Every row gives one point. To make a cloud, some directions were put in groups of two or more. Within a group, all points are equally far from the middle, so they leave a hole (a ring in 2 directions, a hollow ball in 3). The other directions are filled evenly. Then the cloud was stretched, turned, moved and blurred a little. How many holes are there, and how many directions does each take, smallest first?

Cloud (15 x 2)
42, 11
-51, 21
12, 75
-51, 30
8, -23
19, 73
-36, 65
-12, 78
-37, -7
-7, 79
-5, 78
-30, -16
-27, -16
44, 26
-13, 78
Holes: 1 (2)

Cloud (22 x 3)
48, 59, -43
-61, 1, 3
23, 77, -31
-56, -15, -27
-53, -22, 8
55, -37, -21
64, 60, 6
20, 76, 27
-1, -5, 61
78, 20, 26
36, 5, -71
50, -33, -34
-15, -23, -67
35, -47, 22
69, -19, -14
-33, 68, 4
-61, 7, -35
0, 76, 28
42, 7, -66
60, 8, -52
72, -12, -25
69, 48, -24
Holes: 1 (3)

Cloud (27 x 4)
-23, 78, -4, 4
12, -6, -62, -10
-93, 23, 7, 20
19, -19, -63, -5
75, -17, 5, 24
34, -9, -11, 93
-84, 39, 18, 27
-7, -83, 25, 42
-4, 54, -43, 1
45, -88, -18, 4
-13, 38, -20, -51
-66, 63, 14, 31
5, -33, -2, 101
69, -6, 11, 46
2, 62, 26, 4
-16, -71, 35, 32
-75, -13, 6, -36
65, -67, -18, 4
-4, 49, -42, 37
69, -11, 12, 13
-65, 57, 24, 29
-72, -15, 28, -14
-57, -26, -43, -26
-13, -83, -7, 68
-69, 36, 37, 27
10, -82, 19, -6
-22, -9, -24, 92
Holes: 2 (2, 2)

Cloud (55 x 6)
12, 42, 39, -28, -103, -5
-3, -89, 54, 29, -46, -8
-26, -33, -2, -96, -30, -44
-41, 92, 36, 0, 0, 15
76, 23, 39, 25, -40, -4
-13, 41, -16, 94, -75, -2
-23, 53, -22, 49, 17, -34
-41, -44, -4, 40, 9, -48
15, 22, 2, 13, 46, 15
-4, -7, -35, -46, -74, 5
-1, -64, 9, 78, -15, 38
-74, 6, 13, 29, 30, 4
-4, -16, 16, -37, -13, -105
-54, -15, -34, -35, -40, 32
3, -23, 67, 60, -99, 4
15, -40, -1, 70, -51, -37
-32, -21, 52, 14, -67, -50
2, 82, -19, -53, 30, 0
-44, 41, -51, -54, -26, -37
-57, 6, -4, 14, -42, -55
-76, -24, 3, 14, -29, 56
-8, -34, -7, 4, -18, -92
-41, 48, -3, 13, 38, -52
-21, 52, -32, 54, -67, 39
-22, -25, -13, 22, 34, 57
7, 9, -46, 75, -44, -5
5, 83, 37, 3, 17, 42
19, -34, 45, 33, -88, 68
-18, 7, -5, -31, 65, -55
-41, 23, 10, 21, -45, 83
67, 37, 45, 46, -58, -45
-10, -11, 59, 26, -37, -75
-46, 67, 12, -56, -30, 0
54, 32, -5, -26, -86, -55
-57, -31, 24, -21, 49, -51
-80, -40, -16, -42, 4, 13
-38, -10, -4, 29, -24, 93
-62, -53, 43, 62, -24, 59
-53, -51, 1, 34, 31, 51
2, 71, 66, 71, -75, 56
-22, 42, -13, 90, -16, -8
35, 74, 29, -4, -108, -5
-7, -4, -9, -20, -29, -105
-25, 43, 19, -17, 23, 67
-26, 104, 17, -40, -33, -19
70, 6, -8, 16, -55, -12
10, -27, 32, 59, 21, 43
16, -4, 22, 81, -16, 75
-47, 63, -30, 1, 20, 13
31, -21, 55, -65, -40, -26
56, -5, -22, -3, -72, -5
8, 15, 33, -44, 19, -97
-71, 8, 21, -34, 28, 44
34, 41, 56, -57, 7, -61
-45, -11, 69, -51, 33, 17
Holes: 1 (6)
